Each point is reached from the start by the listed moves, each made 0, 1 or 2 times, or once backwards (-1), plus a little noise. Say if it took an odd or an even number of moves. Then give how often each move was made.

Moves:
(1): [-0.11  0.36]
(2): [-0.29  0.03]
Start: [0.06 0.02]
Points:
[-0.34  0.41] => even (1, 1)
[-0.04  0.37] => odd (1, 0)
[-0.52  0.09] => even (0, 2)

Moves:
(1): [ 0.06 -0.15 -0.12  0.02  0.04 -0.05  0.11 -0.01 -0.07 -0.15 -0.04 -0.09
  0.01 -0.01]
(2): [ 0.05  0.25  0.13 -0.15  0.11 -0.14  0.04  0.04  0.00  0.03 -0.06  0.02
 -0.05  0.07]
(3): [-0.01  0.02  0.12  0.23  0.06 -0.07 -0.04  0.06  0.02  0.02 -0.06 -0.14
 -0.04  0.02]
(4): [ 0.04  0.09  0.04  0.09  0.03 -0.02 -0.15 -0.17 -0.24 -0.04 -0.19  0.31
  0.02  0.15]
(5): [-0.04  0.15 -0.17  0.06  0.07 -0.02  0.07  0.24 -0.08 -0.15 -0.02 -0.02
  0.12  0.03]
(6): [-0.09  0.03 -0.16 -0.22  0.04  0.07  0.11  0.07  0.20  0.12 -0.38 -0.08
 -0.08  0.03]
(7): [ 0.05 -0.03  0.08 -0.18 -0.23  0.11  0.20 -0.05 -0.19  0.04  0.21  0.03
  0.20  0.12]
(8): [ 0.17  0.19  0.09  0.03 -0.03  0.02  0.05  0.05  0.09  0.10  0.10  0.03
  0.13 -0.02]
(9): [-0.06  0.04 -0.01  0.08  0.03 -0.30  0.27 -0.08  0.16  0.21  0.11  0.11
 -0.08  0.09]
(10): [ 0.09  0.12 -0.25  0.13  0.33  0.07 -0.03 -0.15  0.05  0.22  0.09 -0.11
  0.20  0.16]
(11): [ 0.02  0.01  0.09  0.07  0.05  0.23  0.06  0.02 -0.04  0.00  0.10 -0.11
 -0.07 -0.08]
Start: [-0.15  0.03  0.02 -0.05  0.06 -0.05 -0.07  0.04 -0.02 -0.17 -0.10 -0.11
 -0.15  0.07]
Points:
[ 0.06  0.72  0.04  0.16  0.38 -0.55  0.67  0.70  0.66  0.16 -0.21 -0.72
 -0.09  0.13] => even (1, 1, 2, -1, 1, 1, 0, 2, 1, 0, 0)
[-0.16  0.79 -0.14 -0.26  0.62  0.27 -0.18 -0.24 -0.02  0.38 -1.07  0.24
 -0.18  0.57] => even (-1, 1, 0, 2, 0, 2, 0, 0, 0, 1, 1)
[ 0.27  0.60 -0.15 -0.15  0.24  0.50  0.54  0.69 -0.45 -0.33  0.49 -0.90
  0.74  0.29] => even (1, 1, 1, -1, 2, 0, 2, 1, -1, 1, 1)
[ 0.43  0.68 -0.43  0.48  0.85  0.51  0.26  0.13  0.04  0.16  0.42 -0.60
  0.50  0.20] => even (1, 0, 0, 0, 1, 0, 0, 2, 0, 2, 2)
[-0.40  0.55 -0.75  0.48  0.97 -0.20 -0.07  0.06 -0.19 -0.15 -0.91  0.23
 -0.22  0.51] => even (0, 0, 0, 2, 2, 1, -1, -1, 1, 1, 1)

Moves:
(1): [ 0.05 -0.02  0.17 -0.03 -0.11  0.03  0.00 -0.16  0.16 -0.13  0.12 -0.03
  0.12  0.00 -0.02  0.07 -0.17 -0.06  0.06 -0.10 -0.11  0.00  0.02  0.14]
(2): [-0.05  0.03  0.00 -0.07 -0.01  0.10 -0.05 -0.04  0.00  0.04  0.09 -0.03
  0.06  0.11  0.02 -0.09 -0.07 -0.01  0.02  0.00 -0.16  0.15 -0.05  0.06]
(3): [-0.18 -0.04  0.16 -0.06 -0.01  0.18  0.13  0.16  0.13 -0.07  0.09 -0.07
  0.16  0.09 -0.17 -0.12 -0.04  0.07 -0.15  0.05  0.01  0.04 -0.10 -0.06]
(4): [ 0.06 -0.01 -0.15 -0.07 -0.09  0.21  0.07 -0.22  0.03 -0.04 -0.13  0.00
 -0.09 -0.06  0.10  0.01 -0.07  0.11 -0.35  0.11  0.15  0.14  0.16  0.17]
(5): [ 0.01 -0.07  0.05 -0.12  0.21 -0.03 -0.05  0.03  0.05  0.05  0.06  0.07
  0.09  0.02  0.12 -0.20 -0.14  0.03 -0.08  0.04  0.05  0.12  0.08 -0.11]
(6): [-0.23  0.09 -0.14 -0.01 -0.03  0.09  0.04 -0.05  0.00 -0.01  0.12 -0.05
  0.20 -0.10 -0.14 -0.04 -0.07  0.07 -0.04  0.01 -0.08  0.02  0.08 -0.05]
(7): [-0.22  0.11 -0.05 -0.17  0.08 -0.07 -0.06  0.08  0.18 -0.01  0.00  0.06
  0.13  0.01  0.00 -0.03 -0.16 -0.08 -0.06 -0.09  0.03  0.02  0.01  0.16]
(8): [-0.15 -0.04  0.04 -0.13  0.01  0.07 -0.10  0.08 -0.09  0.00  0.00 -0.08
  0.09 -0.05  0.05 -0.11 -0.26 -0.01  0.05 -0.09  0.03 -0.08  0.14  0.03]
(9): [ 0.04 -0.07  0.04 -0.02  0.02 -0.10 -0.13  0.00  0.00  0.11 -0.01 -0.03
 -0.07  0.02  0.09 -0.02 -0.09  0.08  0.02 -0.09 -0.04  0.01  0.01  0.01]
(10): [-0.05  0.03 -0.03 -0.02  0.01 -0.07 -0.03  0.04  0.04  0.00 -0.09 -0.02
 -0.02 -0.10 -0.07 -0.09  0.05 -0.03  0.07  0.01  0.03  0.03 -0.03  0.06]
(11): [-0.04 -0.01  0.20 -0.01  0.02  0.01  0.05 -0.21 -0.09 -0.08  0.13  0.00
  0.17  0.10 -0.05  0.11  0.07 -0.03 -0.15  0.14 -0.04 -0.18 -0.01  0.11]
(12): [-0.01 -0.02 -0.02  0.10  0.15 -0.09  0.01  0.02  0.06  0.18 -0.11  0.09
 -0.01  0.02 -0.08 -0.08 -0.11 -0.08  0.04  0.02 -0.06  0.01  0.01  0.18]
(13): [-0.01  0.14  0.11  0.24  0.05  0.07  0.03  0.04 -0.01  0.07 -0.01  0.02
  0.01 -0.06  0.07 -0.07  0.20  0.01 -0.03 -0.16  0.01  0.06  0.01  0.04]
(14): [-0.19 -0.03  0.04  0.00  0.06  0.03 -0.07 -0.04  0.17 -0.02  0.07 -0.07
  0.03  0.06  0.09  0.03 -0.05 -0.02  0.06 -0.02 -0.03  0.02  0.05  0.00]
(15): [-0.01 -0.08 -0.02 -0.03  0.03 -0.09  0.15 -0.12 -0.22 -0.10  0.05  0.00
 -0.06  0.12 -0.09  0.07  0.14  0.01  0.02 -0.14  0.18  0.04  0.11 -0.06]
(16): [-0.18  0.06  0.01  0.11 -0.13  0.09  0.06 -0.23  0.06  0.15 -0.10  0.29
  0.25  0.05  0.09  0.11 -0.06 -0.11  0.12  0.02 -0.09  0.14 -0.15  0.01]
(17): [-0.14  0.08  0.07 -0.02  0.05  0.05  0.11  0.06 -0.11  0.15  0.08 -0.01
 -0.27 -0.06 -0.04 -0.11 -0.02  0.05 -0.06  0.14  0.05  0.12  0.14 -0.03]
(18): [-0.15  0.07  0.10 -0.06  0.18  0.02 -0.18  0.10  0.09 -0.04  0.01 -0.05
  0.05  0.04  0.04 -0.06 -0.21  0.17  0.05 -0.07  0.01  0.03  0.10  0.07]
(19): [-0.02  0.00  0.03 -0.09 -0.04  0.00  0.04 -0.02  0.02 -0.19  0.04 -0.04
 -0.04  0.00 -0.02 -0.14 -0.09  0.08 -0.06 -0.07 -0.06 -0.05  0.04 -0.05]
(20): [ 0.12  0.03  0.06  0.00 -0.11 -0.08 -0.11 -0.10  0.00 -0.06  0.00  0.04
  0.02  0.14 -0.05 -0.07  0.01  0.02 -0.04 -0.03  0.08 -0.12  0.04 -0.05]
(21): [ 0.03  0.05  0.03  0.17 -0.04 -0.02  0.01 -0.19 -0.05  0.08  0.11  0.06
 -0.19 -0.03  0.01  0.06  0.01 -0.07  0.21 -0.16  0.08 -0.11 -0.18  0.06]
(22): [-0.11 -0.15 -0.10  0.05  0.14 -0.11 -0.27  0.12  0.04 -0.09  0.06  0.12
 -0.01  0.14  0.11  0.02 -0.14 -0.04 -0.12 -0.01 -0.11  0.38 -0.03  0.06]
(23): [ 0.02  0.08 -0.03  0.08  0.02 -0.06  0.11 -0.02 -0.03 -0.03 -0.04 -0.12
 -0.07  0.07 -0.08 -0.01  0.00 -0.08 -0.15  0.09  0.02  0.21 -0.10 -0.10]
(24): [ 0.03 -0.04  0.04 -0.13  0.17 -0.06 -0.06  0.09  0.05  0.02 -0.11  0.04
 -0.09 -0.09 -0.13 -0.06  0.03 -0.07  0.00  0.00  0.02 -0.05  0.05 -0.12]
Start: [-0.04  0.01 -0.26  0.12  0.10  0.01 -0.20 -0.02  0.04 -0.10  0.13  0.19
 -0.04  0.14  0.08  0.10 -0.08  0.17 -0.31 -0.02 -0.06 -0.03  0.22 -0.40]
Points:
[-0.18  0.22  0.36 -0.24 -0.12  0.18 -0.43 -1.49 -0.25 -1.22  0.33 -0.12
 -0.22  0.37  0.06  0.17 -0.25  0.63 -0.75 -0.80  0.61 -0.61  1.15  0.17] => even (1, 0, -1, 2, -1, 0, 0, 1, 0, 1, 2, -1, 1, 1, 2, 0, 0, 2, 2, 2, 1, 0, 0, 1)
[ 0.10  0.38 -0.02 -0.75  0.25  0.08 -0.32 -0.02  0.04 -0.71 -0.31 -0.19
 -0.01  0.24 -0.06 -1.34 -0.55  0.12 -2.00 -0.08  0.36  0.47  0.87  0.04] => even (0, 2, 0, 2, 1, -1, 2, 2, 0, 2, 1, 0, 2, -1, 0, -1, 0, -1, 2, 2, -1, 0, 2, 1)
[-0.01  0.32 -0.61  0.05  0.00  0.19  0.09  0.24 -0.86 -0.21 -0.04 -0.21
 -1.06 -0.33 -0.47 -0.95  0.32  0.74 -0.80 -0.02  0.76  0.19  1.18 -0.82] => even (-1, 0, 0, 1, 0, 1, -1, 1, -1, 2, -1, 0, 1, -1, 1, -1, 2, 0, 1, 2, 0, 0, 0, 0)
[-1.96 -0.24 -0.10 -0.29  0.97 -0.28 -0.59  0.63  0.93 -0.17  0.43  0.77
  1.41  0.65 -0.41 -0.33 -1.41 -0.37 -0.50  0.16 -0.43  0.59  0.02  0.04] => odd (0, -1, 2, -1, 1, 1, 2, 1, -1, 1, 1, 2, -1, 1, 0, 1, 0, 0, 0, 0, 0, 2, 0, 0)
[-1.18  0.08 -0.76  0.43  0.22  0.34 -0.51 -0.18 -0.03 -0.38 -0.18 -0.20
 -0.32 -0.31  0.55 -0.35 -1.14  0.75 -1.08 -0.54 -0.25  1.85  1.31 -0.17] => even (1, -1, -1, 2, -1, 2, -1, 2, 2, 1, -1, 0, 2, 1, 1, 1, 1, 1, 2, -1, -1, 2, 2, 0)

Moves:
(1): [-0.02 -0.03 -0.05 -0.05 -0.19 -0.04 -0.02  0.02 -0.21  0.06  0.09 -0.05
 -0.03  0.24  0.00  0.23 -0.07  0.04  0.10  0.28 -0.16 -0.05  0.06  0.02]
(2): [-0.07  0.14  0.18 -0.10 -0.16  0.01  0.30 -0.14  0.01 -0.03  0.02 -0.05
  0.12  0.25  0.11 -0.13  0.08 -0.01  0.09  0.02  0.03  0.08 -0.06  0.16]
(3): [-0.07  0.06 -0.24 -0.04  0.05  0.09  0.04 -0.04 -0.03  0.00 -0.06  0.07
 -0.09 -0.06  0.07  0.02  0.08  0.08 -0.07  0.02  0.08 -0.17 -0.06  0.05]
(4): [-0.13  0.10 -0.02  0.20 -0.12 -0.21  0.06 -0.11 -0.10 -0.08 -0.01 -0.12
 -0.13  0.12 -0.03 -0.18  0.04  0.20 -0.22  0.01 -0.32  0.01  0.05 -0.05]
(5): [ 0.04  0.04  0.24  0.10  0.37  0.16 -0.08  0.24 -0.16  0.05  0.12  0.09
 -0.11 -0.17  0.13  0.14  0.05 -0.01  0.14  0.01 -0.08  0.07  0.03  0.11]
(6): [-0.08 -0.10  0.05 -0.18 -0.04  0.20 -0.08 -0.02  0.03  0.07 -0.08 -0.05
  0.17  0.07  0.01 -0.07 -0.03 -0.10  0.11 -0.22  0.21 -0.29  0.11 -0.04]
(7): [-0.13 -0.10 -0.06  0.19 -0.04  0.06 -0.11  0.01  0.07  0.05 -0.01 -0.11
  0.07 -0.08  0.02 -0.16  0.08  0.00  0.06 -0.03  0.20  0.21  0.06  0.17]
(8): [-0.07  0.05  0.05  0.00  0.20 -0.13 -0.11  0.06 -0.02 -0.11  0.16  0.14
  0.20 -0.14 -0.06 -0.05  0.05 -0.01 -0.09  0.10 -0.07  0.02 -0.05 -0.03]
(9): [ 0.15 -0.30  0.07 -0.42 -0.13  0.00 -0.12 -0.19 -0.18  0.02  0.04 -0.30
  0.23 -0.38  0.04 -0.05  0.16  0.25  0.07 -0.16 -0.09 -0.01 -0.36 -0.10]
(10): [ 0.02  0.01  0.11 -0.10  0.30 -0.10 -0.19 -0.20 -0.01  0.24 -0.36 -0.09
 -0.10  0.14  0.10  0.08 -0.17  0.10 -0.15  0.11  0.20 -0.16  0.01  0.05]
(11): [-0.04  0.01 -0.09  0.06  0.01  0.00 -0.21 -0.12  0.05 -0.22  0.04 -0.03
 -0.10  0.09 -0.07 -0.08 -0.08 -0.30  0.22 -0.07 -0.20 -0.12  0.01  0.03]
(12): [ 0.01 -0.08  0.03  0.08  0.05 -0.09  0.06  0.26  0.13  0.04 -0.18 -0.03
 -0.15 -0.03  0.08 -0.03  0.05 -0.03  0.03  0.06 -0.01  0.03  0.05  0.00]
(13): [-0.37 -0.01 -0.02  0.00 -0.11  0.25 -0.21  0.22  0.09 -0.31 -0.07 -0.18
  0.28 -0.12 -0.18  0.18  0.00 -0.19 -0.05 -0.20 -0.11  0.13 -0.18  0.08]
(14): [ 0.02  0.18  0.05  0.07  0.02 -0.18 -0.11  0.06  0.00  0.19 -0.05  0.08
  0.13  0.06 -0.13 -0.10 -0.05  0.05  0.27 -0.21 -0.09 -0.11 -0.14  0.17]
(15): [ 0.05  0.04 -0.05  0.13  0.06 -0.10 -0.23  0.10  0.09 -0.17  0.19 -0.05
  0.11  0.05  0.05  0.06  0.04  0.20  0.03  0.04  0.01  0.01 -0.11  0.00]
(16): [-0.10 -0.10  0.02 -0.19  0.08 -0.23 -0.03 -0.08  0.07  0.01  0.05 -0.07
  0.01  0.01 -0.06  0.20 -0.02  0.02  0.06 -0.14  0.13 -0.11  0.16  0.22]
(17): [-0.01 -0.14 -0.08 -0.11  0.24  0.14 -0.16  0.06  0.13 -0.23 -0.03  0.18
 -0.16  0.16 -0.10  0.02  0.01  0.13 -0.03  0.07 -0.04  0.26 -0.09  0.12]
(18): [ 0.22 -0.08  0.03 -0.13 -0.42 -0.10 -0.05  0.07 -0.02 -0.16 -0.01  0.08
  0.05 -0.06  0.24 -0.14  0.09 -0.11 -0.26  0.02  0.09 -0.27 -0.12  0.10]
(19): [-0.16 -0.08  0.08 -0.17 -0.08 -0.10  0.06  0.12  0.12  0.10 -0.06  0.11
 -0.09  0.08  0.18  0.06  0.16 -0.09  0.05 -0.10  0.03  0.20 -0.10 -0.03]
(20): [ 0.17 -0.07 -0.03 -0.05  0.08 -0.08 -0.01 -0.15 -0.34  0.00 -0.09  0.13
  0.07 -0.09 -0.14  0.14  0.31  0.09 -0.05  0.04 -0.33 -0.15  0.12 -0.04]
(21): [-0.19  0.04 -0.01 -0.04 -0.04 -0.10  0.04 -0.05 -0.21 -0.23 -0.30  0.24
 -0.16  0.21 -0.11  0.13 -0.20 -0.14  0.28 -0.15 -0.03 -0.09 -0.15 -0.14]
(22): [-0.16  0.20  0.13  0.04 -0.23  0.01  0.11 -0.07  0.06 -0.03  0.05  0.28
  0.11 -0.14 -0.22  0.05  0.03  0.04  0.13 -0.06  0.02  0.02 -0.08  0.11]
(23): [-0.09 -0.23 -0.09  0.18 -0.07  0.10  0.34 -0.12  0.01  0.00 -0.04  0.02
  0.07  0.04  0.01  0.01 -0.13  0.11 -0.08  0.01 -0.09 -0.05 -0.09 -0.05]
(24): [-0.12 -0.01 -0.12 -0.03 -0.13  0.00  0.03  0.07  0.07 -0.21 -0.17 -0.15
  0.13 -0.11  0.30  0.01 -0.04  0.23  0.14 -0.03 -0.02 -0.03  0.29 -0.03]
Start: [ 0.06 -0.19  0.04 -0.14  0.05  0.01  0.01 -0.25  0.10  0.26 -0.01  0.20
 -0.11  0.21  0.06  0.15 -0.07 -0.03 -0.15 -0.07 -0.09 -0.16 -0.09  0.01]
Points:
[-0.20 -1.04  0.77 -1.66 -1.99 -0.53  0.13 -1.31  0.55  0.63 -0.46 -0.28
  0.06  0.99  0.44  0.61 -0.66 -1.11  0.24 -0.18  1.04 -1.50 -0.63  0.73] => even (2, 1, -1, -1, -1, 1, 0, -1, 1, 2, 2, 1, 0, -1, 0, 2, -1, 2, 1, -1, 0, 2, 1, -1)
[ 0.17  0.01 -0.41 -0.46 -0.11 -1.01 -0.15 -0.88 -0.18  0.87 -1.00  0.03
 -0.21 -0.20  0.82 -0.87 -0.28  1.33 -1.45  0.31  0.10 -1.07 -0.52 -0.38] => odd (0, -1, 2, 2, -1, 0, 0, 2, 1, 2, -1, 0, -1, 1, -1, -1, 0, 1, 0, -1, 0, 0, 0, 1)
[-1.69 -0.23  0.01 -0.49  0.19 -0.55 -1.14 -0.09  0.95 -0.17 -0.29 -0.63
 -0.01  0.10  0.15  0.02  0.18  0.84  0.40 -0.31 -0.60  1.62  0.02  1.12] => odd (1, 0, 0, 2, 0, -1, 2, 1, 1, 1, 1, 0, 1, 1, -1, 1, 2, -1, 2, -1, -1, 1, -1, 2)
